Each row of a before or after table is a point. The points were changed in one or more steps. Then noise was added and the rows were shuffled. The steps act on columns, c1 being the first. What was done? A step turns or swaps two columns, mirrors them in a line or flattens them onto one, adds a multiple of one to another, or multiplies or shifts one. Angles are multiples of 10 degrees, from the lower column toward the higher: turns from -170 to 170, lines from 10 to 170 but not 90. Use the fewest steps. Two steps may share a column if one is a turn and the other turns, adds or multiplies; they go together, in the order done. Otherwise the lowest column goes first.

Before:
[[  9 -16  27]
 [ -2  -3   5]
 [  8  -8   1]
 [ -1  -7   2]
 [ 21 -23  -6]
 [ -1  -2  14]
 [  7   3   2]
 [ 16  -7  13]
 [ 18  -2   4]
 [ 15 -18  27]
 [-13 -16   4]
 [ 10  13  -1]
 [-10 -24  -2]
 [ -9   6  17]]
After, 14 rows:
[[  7 -21  -2]
 [  0 -17   1]
 [ 18  -3  -2]
 [ 20 -19   6]
 [  9  31  -5]
 [  8   6  -1]
 [ -9 -58   2]
 [ 22 -44  17]
 [ -9 -40   8]
 [ -5  16  19]
 [ 16 -57 -13]
 [  0  -8   4]
 [ 18 -39  22]
 [  3  -5  15]]
Steps: turn c1 and c3 by -20 degrees; multiply c2 by 2.5

Before:
[[-51   8   0  -9 -21 -36   9  -3  -2]
 [-28 -26  -1 -16 -12 -37   0  -1  -4]
 [ 17  22  11 -15  22   2  19  13  10]
 [ 13   4   3  -6   7  -3  28  27 -16]
 [  0  13  -3  -2  30  22  20  16   2]
 [  2   6  10 -23   6   9  17   2 -18]
 [  9   8 -16  -9  -2  -8   6   3 -11]
 [-29  -3   4 -14 -16 -27 -17  16 -13]]
After, 8 rows:
[[-24  22  -3   5  24   4  13  13   9]
 [ 27 -27  -6   3 -12 -58  13   1  -4]
 [ -4  12   6  18  29  36  19  17   3]
 [ -5   7  19  10  -3 -12   3   4 -10]
 [ 41   5 -18  11 -21 -57  25  -3  -2]
 [ 32  -2 -15   6 -15 -45  -4  17 -13]
 [-20   1   7  14   6  -4  25  28 -17]
 [-13   6  -5  -3   6  13  15   0 -17]]
Steps: turn c1 and c7 by -20 degrees; turn c1 and c3 by 160 degrees; shift c4 by 20; multiply c6 by 1.6

Before:
[[ -9   9  12  -1  -9   5  -2  25   7  -4 -11  -9 -60  -3  -9  -4   3   2]
 [  7   0 -11   7  17  -3   7  -6   8  -4  18   7   0   1 -11  -2  -5 -16]
 [ -5  -3   9  15   1   0 -10  -6   8  17  19 -10   8   2  14  -6  -3  -5]
 [  1  -7  -9  -2   6   0   5  -4   0   3   3   4   8  -2  12   3 -27   1]
 [  7   5 -12  -4   1   0   1  -4  12  -3  -9   2  -3 -23  11  -6 -15   1]
 [ 23   4   7  10  29   5   2   3 -11  -3  -3  14  -4  -8  -9  21  -1   0]
 [-10   7  -4  -2  -7   0  -8  -4  -6  -5 -11   7   3 -15  -9   8  -1  -1]
 [ -2  10  -6  -4   9  -8   2   1 -10   3  -7  13  -2  -2  21  -7   3 -17]
 [ 13   0 -12   2  -9   3  10  -2  10  26 -10  -4  -5   3 -10  11   3  -6]
 [ 32  -4  -8   0  -4   3 -11  -3   6  11  -6  13 -14  -2  -8   7   2 -15]]
After (10 x 18):
[[  7   6 -13  -5   0   0  11  -4  11  -2 -11   2   1 -21  11   4 -15   0]
 [ 12   0 -12   2  -9   3 -10  -2  11  26  -1  -5   5   7 -10  13   3   2]
 [ -6  -4   8  15   1   0 -22  -6   8  18  10  -9   1  -1  13 -17  -2   6]
 [-10   7  -4  -2  -8   0   1  -4  -6  -5  -2   7  -1 -16  -9  13   0   1]
 [  6   1 -12   6  18  -3   9  -7   8  -5  11   7  13   3 -10 -15  -5   9]
 [  2  -8  -8  -1   6   0   4  -4   1   2   4   5  -3   1  13  -1 -27   3]
 [ 22   5   7   9  28   3   7   4 -11  -4  10  13   2  -7 -10  12   0   0]
 [ -3  10  -6  -4   9  -8   0   1 -10   3  -8  14  14  -3  20   2   3  10]
 [ 32  -4  -9   1  -2   3 -18  -3   6  12  -1  13  15  -6  -8   9   1   7]
 [ -8  10  12  -1 -11   5   1  25   7  -3  -9 -10  14  -4  -9   7   3 -21]]
Steps: turn c7 and c14 by 20 degrees; add -0.7 times c10 to c7; multiply c16 by 0.7; turn c11 and c16 by -50 degrees; multiply c13 by 0.4; turn c13 and c18 by 130 degrees

Before:
[[  7 -22  30 -35 -13 -40  21  11  11  13  -2 -39 -40  -2 -15   8 -17   4
   28  -4  24   6  21 -32 -26  19  15   0  -2  -3 -17   3]
 [-11  -7   3  16  -8  14  -2 -31 -28  -7   2  21 -14  -9  23 -28 -22   2
   15 -17 -12  21  24  -2 -26 -12  22 -18  43  18   9 -11]
 [ -5 -20  -7 -34 -31 -33  28  -2   9  13  -1 -32  -2 -27   4  -5 -26  -3
  -17 -10 -10  20 -17  -8  19  27  18  -7  21  -5 -26 -22]
 [  7  -3  22   7 -11  18  40   1  17   6  25  18 -17  -4 -13  -1   6  21
   -4 -24  18  -1   6   7  18 -19  10  -5  23  25 -25   2]
 [-18 -10  -2  14  -1 -21   7  14  31  13   6  -4  -9  -1 -19 -19 -24  -3
    6 -18 -11 -20  -8  11  -4  17  24  -8  -4  30 -10  16]
 [ -3  15  -2  10 -23 -28   2  21 -23 -31  38  12  -1   0 -13  24  23 -11
  -30  -8   1  20 -29  10 -17  11 -12  12  -4  37 -25 -28]
 [ 22 -17  35  23 -34   5   5  -9  20  -6   6 -24   3   1   3 -31 -25 -23
  -30  29  -9 -27 -10  14  12 -18 -29   2  19   7  22  -5]
 [-13 -15  36 -23  10 -12  21   4  10 -14   8 -24 -12 -12  32  13  14  22
   21 -12 -20   8  30 -31  14  -2  -6  34  18  -7  27  -4]
 [ -7 -31   5 -20  10 -31  13  -1 -27 -27  20 -40 -50   8 -13  13  11   5
  -10  23  35   5  -3  -3 -19  24  25 -25  32  16  13   2]
 [ 27  -5  -4   5   0  18  -1 -20  30  -8  30  17   6  -2  37 -33  29  25
    5  22  33 -14  26  -9  21  23  24  26  -2 -17  18  27]]
After, 10 rows:
[[  7 -16  30  22 -31 -40  21  12  12  13  -1 -38 -40  -1 -16 -38  28   5
   28  -3  24   5  21 -33 -13  20  15   0  -2  -3 -17   3]
 [ 22  -5  35   2 -61   4   6  -9  20  -6   6 -25   3   0   3  48  -8 -23
  -29  29  -9 -27 -10  14 -26 -18 -29   3  18   6  23  -6]
 [ -6 -32   5   7  -1 -31  14   0 -27 -27  20 -40 -50   8 -14 -35  18   6
  -10  23  35   5  -3  -3  15  24  25 -25  31  15  14   3]
 [-13 -18  35   9   7 -12  21   4  10 -14   8 -23 -12 -12  33 -23 -18  21
   21 -11 -20   8  30 -31  11  -1  -7  34  18  -7  27  -4]
 [ -5  -9  -6  31 -58 -33  28  -1   9  13  -1 -33  -2 -27   4 -32 -15  -3
  -16  -9 -11  20 -17  -8 -29  27  18  -7  22  -5 -27 -22]
 [  7   1  22  -5 -19  18  40   1  17   6  25  17 -16  -4 -13  14 -18  21
   -4 -24  19  -1   6   7   3 -20  10  -6  23  25 -25   2]
 [ -3  23  -3 -23 -25 -29   2  21 -23 -31  38  12  -2   1 -13 -17  13 -11
  -29  -9   0  20 -29   9  25  11 -11  12  -3  37 -25 -28]
 [-18  -9  -2   2  -7 -22   6  13  31  13   6  -4 -10   0 -19  16   9  -3
    6 -19 -12 -20  -8  11 -23  17  24  -8  -4  31 -10  16]
 [ 27  -4  -4  18  -3  18  -2 -20  29  -8  31  17   7  -1  37  17 -26  25
    5  22  34 -14  26  -9  24  24  24  26  -3 -17  18  28]
 [-11  -3   3   6 -16  14  -2 -31 -28  -7   2  21 -15  -9  23  39  30   2
   14 -18 -12  20  24  -2 -17 -12  22 -18  42  18   9 -11]]
Steps: turn c2 and c5 by 20 degrees; multiply c5 by 1.6; turn c4 and c16 by 140 degrees; add -0.5 times c26 to c16; turn c17 and c25 by 100 degrees
